Every row gives one point. To make a cloud, some directions were put in groups of two or more. Within a group, all points are equally far from the middle, so they leave a hole (a ring in 2 directions, a hollow ball in 3). The other directions are filled evenly. Then the cloud was stretched, turned, moved and blurred a little. How many holes are there, and how many directions does each take, smallest first?

Cloud (20 x 3):
-.33; -.35; -.29
.20; -.41; -.76
.17; .58; -.04
.10; -.12; .70
.38; .38; .44
.12; -.46; -.74
.06; -.80; -.38
.62; -.57; -.30
.66; -.15; -.41
.47; .15; -.53
.17; -.10; .72
.51; -.73; -.17
.41; -.69; .17
.37; .34; -.39
.44; .07; -.61
-.32; -.42; .20
.60; .01; .31
.03; -.49; .50
.18; -.47; .53
-.17; -.24; .60
Holes: 1 (3)

Cloud:
.02; -.03; .78; -.13
-.35; -.41; .02; -.36
-.40; .43; .46; .54
.52; -.26; -.02; .04
-.35; .19; .35; .46
.07; -.53; -.27; -.82
.56; .09; .13; -.60
-.24; -.13; -.21; -.60
-.30; -.22; .31; -.08
.33; .28; .05; -.02
-.24; -.05; .52; -.29
.50; -.54; -.40; -.81
.37; .16; -.07; -.38
-.11; -.15; -.61; .38
.13; -.03; .15; .35
-.22; .01; .46; .22
.01; .58; .29; .45
-.48; .47; .61; -.28
.20; -.21; .26; .24
.21; -.26; -.40; .18
-.18; .19; .43; .42
-.59; .04; -.33; -.39
-.25; -.16; .28; .21
.14; -.19; .52; .10
-.13; -.02; .39; .28
-.01; .07; -.05; -.63
-.25; -.71; -.15; .09
.37; -.54; -.22; -.94
Holes: 1 (2)

Cloud:
-.41; .85; .44; .56
.00; -.01; -.49; .53
-.16; .10; .63; .69
-.30; .32; -.27; -.28
-.33; -.26; .27; .73
.04; -.94; -.06; -.21
-.41; -.41; .35; -.33
-.70; -.24; -.07; .52
.62; -.23; .44; .13
.26; .07; -.32; .51
-.17; .15; -.37; .69
.07; -.80; -.03; -.50
-.59; .44; -.19; -.09
.65; -.27; .09; .21
-.19; .88; .23; .40
.41; -.85; -.08; .12
-.43; .05; -.47; .58
.12; -.48; .42; .49
-.77; .25; .42; -.02
-.37; .25; .78; .01
.57; -.64; -.02; .20
-.72; .09; -.40; .24
.20; -.69; .25; .37
-.42; -.20; .52; -.29
.14; -.56; -.46; -.39
.48; -.13; .63; -.01
.05; -.34; .42; -.56
-.42; .29; -.03; .90
-.63; -.48; .09; .10
-.54; -.08; .03; .80
.27; -.10; .73; .22
Holes: 2 (2, 2)

Cloud (47 x 6):
-.06; -.12; .30; -.71; .33; .39
-.06; .08; -.47; .43; -.07; -.46
.57; .28; -.31; -.10; -.53; .36
.35; -.38; -.21; .12; .58; -.31
.69; .27; .01; -.48; -.20; -.05
-.35; -.64; .13; .10; -.22; -.29
.50; -.23; -.94; -.26; .16; .11
-.26; .05; -.01; .79; -.16; -.26
.01; -.17; .11; .40; .44; .24
.22; -.25; -.40; .34; .32; -.48
.48; -.51; .13; -.22; .12; -.35
-.23; -.30; -.15; .32; .48; -.44
.08; -.12; .45; -.64; .02; -.29
.45; -.29; -.19; -.04; -.39; .41
-.22; -.81; -.09; -.08; .02; -.30
-.15; -.62; -.57; -.25; .29; .09
-.11; .53; -.07; .22; -.03; .11
.06; .24; .14; .49; -.69; -.14
-.13; .09; -.06; -.23; .43; -.40
-.32; .05; .09; .60; .15; -.30
.22; -.20; .35; .00; .00; .49
.54; -.30; .11; .02; -.15; .35
.42; -.15; .43; -.01; -.27; -.24
-.03; -.06; .43; .20; -.63; -.17
.09; .00; -.58; .29; -.30; -.48
.38; -.09; -.20; -.75; .66; .19
-.27; -.39; .13; .06; -.05; .42
.19; .01; .32; .47; .24; -.16
-.43; -.30; -.22; .50; .15; -.42
.30; -.55; -.62; .20; .29; -.35
.51; -.50; .09; -.21; .51; -.15
.19; -.41; .13; -.82; .43; .31
-.11; .03; .32; -.77; .29; .23
.41; .02; -.28; .35; .21; .38
.36; -.19; .35; .27; .33; .01
-.16; .46; -.17; .14; .01; .22
.29; .44; .44; .17; -.25; -.06
-.14; .05; -.26; .10; -.67; -.22
.56; -.60; -.66; -.30; .20; .00
.08; -.27; -.12; -.68; -.20; .29
-.42; -.02; -.25; .42; -.21; -.40
-.19; .00; -.43; -.07; -.43; -.26
-.16; -.07; .02; -.78; .38; .12
.09; -.07; .35; -.17; .07; .58
.51; .26; .13; -.12; .14; -.30
.13; -.11; -.18; .62; .02; .32
.19; .10; -.88; -.15; .13; .06
Holes: 2 (2, 4)

Cloud, 72 rows:
.73; -.23; .18; -.22; -.21; .35; -.10; -.62
-.15; -.18; -.15; -.56; .38; -.34; -.13; -.58
-.05; .49; .37; .11; .30; -.30; .34; .43
-.56; .30; .07; -.66; -.34; -.24; .23; -.18
.07; .26; .39; .33; .79; .26; -.16; -.33
.31; -.04; .52; .29; -.17; .43; .06; -.81
-.70; .36; .29; .02; -.02; -.44; -.53; -.16
.66; -.10; .54; -.22; -.11; -.36; .11; -.11
-.32; .49; .58; -.10; -.30; .61; -.39; -.21
-.10; -.06; .53; -.09; -.65; .16; .20; -.65
.69; .08; -.29; -.35; -.34; -.12; .20; .15
.33; -.46; -.36; -.15; -.02; .36; .34; -.02
.30; .31; .41; .20; .59; .05; .07; .25
.10; .22; .48; .53; .19; -.82; -.03; -.05
-.22; -.35; .20; .58; .17; -.59; .06; .26
-.41; -.19; .19; .32; -.67; .60; .38; -.33
-.26; -.27; .03; -.18; .30; -.82; .16; -.30
-.42; .30; .46; .46; .23; -.67; -.22; .25
-.18; .00; .00; .56; .16; .63; .19; -.29
.69; .24; .16; -.05; .17; .13; -.47; -.21
.01; -.18; .56; -.20; -.01; .20; -.55; -.37
.26; .32; .58; .40; .35; -.30; -.26; .32
.03; -.25; -.31; .41; -.45; .04; -.18; .18
.36; .16; .55; -.14; .02; -.62; -.47; -.27
.14; -.21; .70; -.30; .11; .00; -.19; -.50
-.47; -.01; .55; .54; -.51; -.22; .26; -.19
.01; .77; .13; -.15; .03; -.20; .09; .28
.04; .65; .29; -.05; -.19; .15; -.36; .36
-.66; .24; .64; -.22; -.12; .14; .32; -.14
.11; -.28; .53; .19; -.19; -.03; .73; .29
-.75; -.12; .08; .20; .20; .54; -.03; -.21
.67; .29; .25; .12; -.32; -.69; -.05; -.38
.03; -.27; -.28; -.09; -.70; -.41; -.06; -.49
.32; .26; .04; -.60; -.19; -.01; -.39; -.94
-.05; -.38; .36; .86; .15; -.01; .00; .10
-.22; -.38; -.24; -.10; .05; -.32; .05; -.66
-.03; .26; -.19; -.77; .08; -.50; -.04; -.77
-.38; -.09; -.13; .51; .20; .34; -.02; .08
-.21; .33; .02; -.89; -.35; -.37; .11; -.38
.56; -.30; .02; .40; -.30; .52; .12; .19
.59; .09; .41; -.47; -.33; -.09; .04; -.78
.08; -.26; .30; .80; .05; -.05; -.01; -.30
.58; -.16; .15; .53; -.28; .07; -.25; -.19
.39; -.15; .06; .27; .48; -.59; .24; -.03
-.33; .31; .11; .48; .04; .34; .56; -.16
.80; .02; .02; -.13; -.53; -.36; -.06; .15
.21; -.08; .07; -.06; -.36; .84; -.25; -.49
.29; -.09; -.34; -.41; -.26; -.30; -.31; -.68
-.03; .38; .70; .37; -.20; .06; -.64; -.09
.30; -.08; .48; -.02; -.24; .34; -.34; .26
.06; .24; -.28; -.17; .03; -.36; -.51; -.48
.12; .48; -.15; -.13; -.71; .23; .28; -.24
-.64; .58; .60; -.01; .19; -.22; -.29; -.51
.09; -.42; -.09; .51; .18; -.30; .32; .36
.39; .41; .54; -.05; -.34; .33; .39; .01
.06; -.08; -.15; -.11; -.19; .19; .87; -.49
.04; -.12; .71; -.16; .26; -.03; -.40; -.42
.05; .51; .28; .55; -.24; .13; .35; -.39
.20; -.28; -.15; -.70; -.14; .21; -.23; -.59
-.13; -.54; -.07; .41; -.27; -.54; .09; -.12
.11; .03; .77; .56; -.06; .39; -.36; -.26
-.36; -.02; .24; -.47; -.24; .29; -.44; -.72
.46; -.21; -.18; -.39; -.17; .65; .06; -.34
-.58; -.19; .33; .30; .49; .09; -.11; -.46
-.30; .38; .46; .35; .08; -.49; .41; .41
-.65; .08; .33; -.48; .05; -.06; -.19; -.72
-.57; .15; -.04; -.39; .02; -.02; -.32; -.74
-.44; -.13; .33; .07; -.27; -.83; .28; .23
-.01; .50; -.10; .04; .19; -.39; -.25; .35
-.23; -.37; .04; -.42; -.75; -.35; .45; -.07
.43; .01; -.12; .30; .30; .40; -.01; -.09
.27; -.13; .27; -.46; -.61; -.43; -.18; -.57
Holes: 2 (4, 4)

Cloud (73 x 8):
.21; .02; -.12; .10; .27; .42; -.12; -.41
.07; -.22; .36; -.08; -.43; .02; -.29; -.20
-.01; -.29; -.50; .36; -.23; -.46; .66; .12
.56; .37; .04; .03; -.22; .27; .05; .24
-.01; -.57; -.48; .49; -.27; -.16; .20; -.30
.05; .28; .06; -.38; -.18; .21; -.61; .25
.58; -.51; -.65; .17; -.44; .02; .15; .04
-.33; .59; .21; -.07; .37; .26; -.01; .30
.46; -.36; -.16; .11; -.29; .29; -.45; .11
-.36; -.01; -.12; -.54; .32; .27; -.16; .25
-.55; .12; -.07; -.18; .06; -.25; -.18; .11
.37; .16; -.11; -.38; .06; .21; .44; .34
-.28; -.16; -.23; -.05; .02; .50; -.48; .09
.13; .28; -.22; -.47; .01; -.30; -.12; .53
.38; .62; .37; -.08; .18; .27; -.32; .23
-.30; -.11; -.32; -.47; .27; .10; .01; .40
-.11; .12; -.09; .00; .54; .34; -.28; .23
.32; -.27; -.18; .27; -.34; .13; .23; -.52
.32; -.24; -.58; -.16; -.22; .28; -.25; .12
.27; .36; -.34; -.10; .10; -.18; -.38; -.24
.33; -.69; -.57; .63; -.23; -.21; .41; -.11
-.19; .17; .19; -.19; -.25; -.31; -.31; .10
.39; -.28; .25; .09; -.26; -.02; -.56; -.05
.13; .05; -.58; -.50; .30; .26; .12; .28
.27; -.45; -.44; .14; -.19; .22; -.39; -.31
.37; .20; .44; .08; -.35; .25; -.18; .19
-.18; .11; -.01; .00; -.26; -.29; -.02; .44
.28; .30; -.36; -.47; .04; .29; -.38; .11
.59; -.40; -.66; -.07; -.37; -.08; .10; .23
.27; .48; -.06; .45; .12; .15; -.02; .16
.08; .19; -.29; .21; .14; -.43; .69; .12
.16; .20; -.01; -.26; .33; .61; -.17; .15
-.61; .30; -.48; -.48; .31; .00; .13; .04
.03; .52; .40; -.40; .40; -.17; -.35; .26
-.22; .02; -.19; -.24; .49; -.07; .24; -.19
.18; .68; -.10; -.06; .23; .21; -.50; .08
.29; .54; -.35; -.38; .10; .14; -.33; .09
.44; -.49; -.08; -.11; .26; -.12; -.31; -.08
.54; -.46; .16; .17; -.28; .18; .00; .37
.11; -.08; -.48; .41; -.08; -.35; -.25; -.12
-.07; .50; .01; -.08; .24; -.14; .46; .52
.21; -.14; -.68; -.20; .37; .22; .05; .43
.72; -.11; -.26; .43; -.50; -.06; -.10; .11
-.23; -.41; -.56; -.02; -.32; .03; -.01; -.49
.15; -.09; -.39; .20; -.15; .36; .47; .31
-.36; .12; .20; .14; .05; -.01; .36; -.01
-.17; .27; -.16; .15; .45; .42; -.34; -.09
.13; .38; .06; .47; -.24; .18; -.04; .27
.48; .25; .06; -.22; .20; .48; -.10; .23
-.04; .34; -.40; -.10; .39; .20; .38; .47
-.49; -.24; -.34; .10; -.33; -.13; .29; -.19
.32; .30; -.03; .64; -.13; -.04; .01; -.18
-.03; .38; -.57; -.15; .45; .04; .23; .49
-.10; .19; -.11; -.14; .10; -.20; -.23; .62
.04; .66; .30; .03; .32; .18; -.64; -.12
.12; -.52; -.58; .29; .15; -.08; -.14; -.13
.27; .11; .20; -.66; .40; .05; -.14; .40
.28; .30; -.10; .15; .27; -.08; -.58; .05
.10; .10; .32; -.01; -.24; .04; -.73; .02
.14; -.24; -.21; -.65; .20; -.13; .06; .36
.29; .55; -.13; -.18; -.28; .23; .17; -.06
.20; .26; -.02; -.06; -.40; .00; .20; -.49
-.14; -.06; .21; .53; -.09; -.13; .16; -.11
-.02; .49; -.27; -.13; .29; -.27; .58; .41
-.04; -.41; -.64; .31; -.06; .14; -.24; -.26
.34; -.07; -.54; .51; -.30; -.18; .02; .44
.50; -.45; -.30; .13; -.21; .25; -.40; .10
.36; -.18; -.46; .16; -.13; .29; .54; .29
.24; -.66; -.35; .16; -.31; -.25; .45; -.13
.23; -.17; .37; .22; -.17; .30; -.07; -.41
.36; .28; .17; -.26; .28; .52; -.39; .07
.04; -.34; -.36; .07; -.22; .02; .62; .48
-.18; .94; .10; -.27; .20; .29; -.24; .24
Holes: 3 (2, 2, 3)

Cloud, 104 rows:
.28; -.44; -.07; .07; -.26; -.17; -.15; -.17; -.11
.23; .57; -.15; .44; .36; -.29; .21; .25; -.02
-.17; .26; -.02; .21; -.07; -.07; .41; .53; .36
-.05; -.08; -.30; -.10; .21; .59; .04; -.51; .26
-.15; .09; .46; .50; -.15; .31; .46; .21; -.03
-.01; -.57; -.08; .64; .06; -.47; -.28; .11; .77
-.23; .30; -.69; .06; .52; .16; -.05; -.23; .33
.24; -.29; -.74; .03; .17; -.25; .23; .58; -.30
.44; -.28; -.32; .22; -.19; .14; .33; -.32; .25
-.14; -.21; .64; .30; .01; -.39; .35; .33; .09
.21; -.14; .17; .10; .31; -.27; -.38; -.06; .59
.45; .05; .23; .00; .14; -.15; .18; .48; -.64
-.13; -.64; .10; .12; -.47; .05; -.30; -.05; .15
-.26; -.30; -.48; -.47; -.41; -.25; -.54; .40; .25
.37; .42; -.39; -.21; .61; .00; .13; .03; .31
-.16; .68; -.36; -.32; -.67; .46; .24; .10; -.37
-.28; .28; .47; .58; .13; -.08; .31; .13; .28
-.48; .07; .10; .14; -.48; .00; .15; .51; -.53
-.14; .43; .10; -.12; .07; .02; .17; .63; -.48
.10; .33; -.62; -.28; -.19; -.31; -.35; -.37; .11
-.16; -.12; -.46; .25; -.63; .10; -.16; .48; -.26
-.02; .59; .07; .55; .31; .28; .28; -.73; .23
.25; -.44; .39; .57; -.58; -.14; .24; -.37; .43
-.36; .53; .09; .70; -.11; -.08; .06; -.18; .37
-.29; .06; -.61; -.68; -.20; -.01; .13; -.07; -.22
-.44; .16; .31; .12; -.25; -.16; -.58; .10; .16
.13; .08; .37; .42; -.33; -.33; -.09; .72; .02
-.16; -.14; -.54; -.08; .39; -.40; -.07; -.03; .72
-.61; -.12; -.09; -.20; .01; -.29; -.23; .34; -.40
-.15; .41; -.34; -.20; -.01; -.29; -.44; -.13; .08
.01; .40; -.05; .94; -.21; -.02; .38; -.26; -.19
-.35; .08; -.16; -.42; .04; .67; .17; -.17; .10
.33; .39; -.22; .84; -.69; -.15; .08; -.25; .08
.47; .07; -.62; .23; -.29; -.35; .08; -.32; .33
-.34; .05; -.50; .10; .21; .12; .19; -.47; .08
.07; .25; -.78; -.07; .47; .23; .45; -.24; -.15
.07; .32; .37; .33; -.68; .25; -.17; .15; .12
-.11; -.51; .17; .41; -.12; .44; -.24; .14; .17
-.29; .13; -.48; .22; -.56; -.05; -.07; .61; .07
.46; .31; -.53; .02; -.21; .22; -.43; .19; .35
.22; -.05; -.32; -.07; -.57; -.48; -.33; .01; .66
.25; -.09; -.28; .45; -.54; -.30; -.58; .05; -.10
-.09; .36; -.42; .54; -.54; .13; -.20; .04; -.12
.25; .37; -.08; .80; -.19; -.05; .54; -.41; -.14
.46; .45; .07; .93; -.35; .19; .26; -.36; .38
-.33; .29; -.10; -.05; -.55; -.15; .24; .61; -.30
.19; -.17; -.66; -.19; -.38; -.43; -.28; .37; .32
.14; -.15; -.01; .34; -.20; .41; .63; .27; -.06
.06; .36; -.10; .10; -.51; .59; .22; .18; .48
.00; .14; .34; .22; -.79; .36; .09; .19; -.04
.12; .17; -.51; -.16; .15; -.62; -.07; .23; -.22
-.01; -.19; -.23; .21; .39; -.10; .20; -.44; .34
.10; .23; -.66; -.01; .28; .22; .18; -.61; -.03
-.14; -.06; -.12; .32; -.29; -.82; .12; .60; -.30
-.27; -.19; .04; .11; -.21; .01; -.49; -.13; -.32
.62; -.04; -.24; .27; .03; .41; .15; -.16; .52
.05; -.45; .13; .55; -.74; -.23; -.26; .19; -.23
-.26; .23; -.27; .55; -.15; .27; -.14; -.83; .46
-.07; .18; -.21; .23; .18; -.41; .38; .33; .43
.07; -.31; -.21; -.44; -.24; -.32; .28; .73; -.26
-.42; -.34; -.01; .14; -.10; -.41; -.75; .47; .61
-.01; -.53; -.33; .48; -.52; -.30; -.23; .12; .13
.37; -.18; -.33; .39; -.12; .25; -.20; -.56; .20
-.14; .25; -.12; .65; .03; .74; .39; -.08; -.13
.24; -.10; .08; .35; -.12; .16; .65; -.03; .26
-.36; .10; .28; .16; -.11; .52; -.01; .46; -.09
-.02; -.40; -.32; .12; -.16; -.14; .64; .03; .12
-.08; .04; -.32; .30; .34; .51; -.27; -.22; .59
.37; .03; .06; .07; -.40; -.39; .05; .04; .65
-.06; .22; .44; .00; -.05; -.46; .06; .21; -.39
-.56; -.03; .27; -.21; .16; -.09; -.22; .31; .01
-.05; .22; -.16; -.42; .28; -.30; .14; .73; -.31
.19; -.13; -.03; .46; -.70; -.09; -.07; .37; -.48
-.45; -.07; -.06; .28; -.06; .42; .21; .63; .55
-.03; .19; -.07; .21; .53; .20; .08; -.54; .42
-.31; -.03; -.37; -.06; .19; .65; .01; -.08; -.28
-.39; .28; -.19; .53; -.25; .27; .54; -.10; .59
.37; .09; .55; .65; -.11; -.28; .17; .10; .33
-.63; -.41; -.29; .40; .20; .40; -.14; .21; .71
-.42; .14; .22; -.13; .16; -.05; .25; .68; -.17
-.48; .09; .24; .65; .11; .33; .23; -.36; .07
-.10; .80; .13; .23; -.09; -.13; -.18; -.02; -.19
-.03; -.25; .26; .44; .41; -.20; .41; .02; -.02
-.14; .36; -.70; .10; .51; .09; .19; .03; -.40
.05; -.33; -.10; .42; .60; -.20; .39; .23; .10
.21; .20; -.24; .67; .12; -.23; .41; .00; -.28
.03; -.28; .06; .31; .20; -.21; .13; -.57; .38
-.50; .47; -.54; -.06; .21; .13; .27; .27; .35
-.02; .56; -.48; -.05; -.36; .03; .28; .56; -.46
.11; -.20; -.65; .33; -.37; -.04; -.28; -.04; .31
-.35; -.18; .13; -.34; .14; -.12; -.30; .23; -.17
.18; .22; -.70; -.24; -.29; -.36; .37; .41; -.23
-.09; -.16; -.21; -.38; -.07; -.34; -.63; .32; -.06
.16; .67; -.69; .05; -.68; .41; .05; .19; -.18
.36; .16; .55; .48; -.65; .13; -.34; .05; .09
.59; .08; -.40; -.09; .21; -.16; -.32; .62; .18
-.51; .32; -.19; .18; -.62; -.25; .10; .40; .09
-.29; .43; -.28; .58; .36; .22; -.25; .07; .15
-.51; -.19; -.39; .36; -.18; .33; -.07; -.49; .73
.14; .52; -.03; .12; .45; -.48; -.06; .38; -.18
-.14; .06; -.03; .10; -.15; .08; .64; -.10; -.34
-.20; -.07; -.45; .19; -.93; .18; .52; .11; -.09
-.37; .63; -.06; -.24; -.44; .24; .18; -.08; .25
.52; -.02; .05; -.25; .02; -.04; .10; .25; .14
Holes: 2 (3, 3)
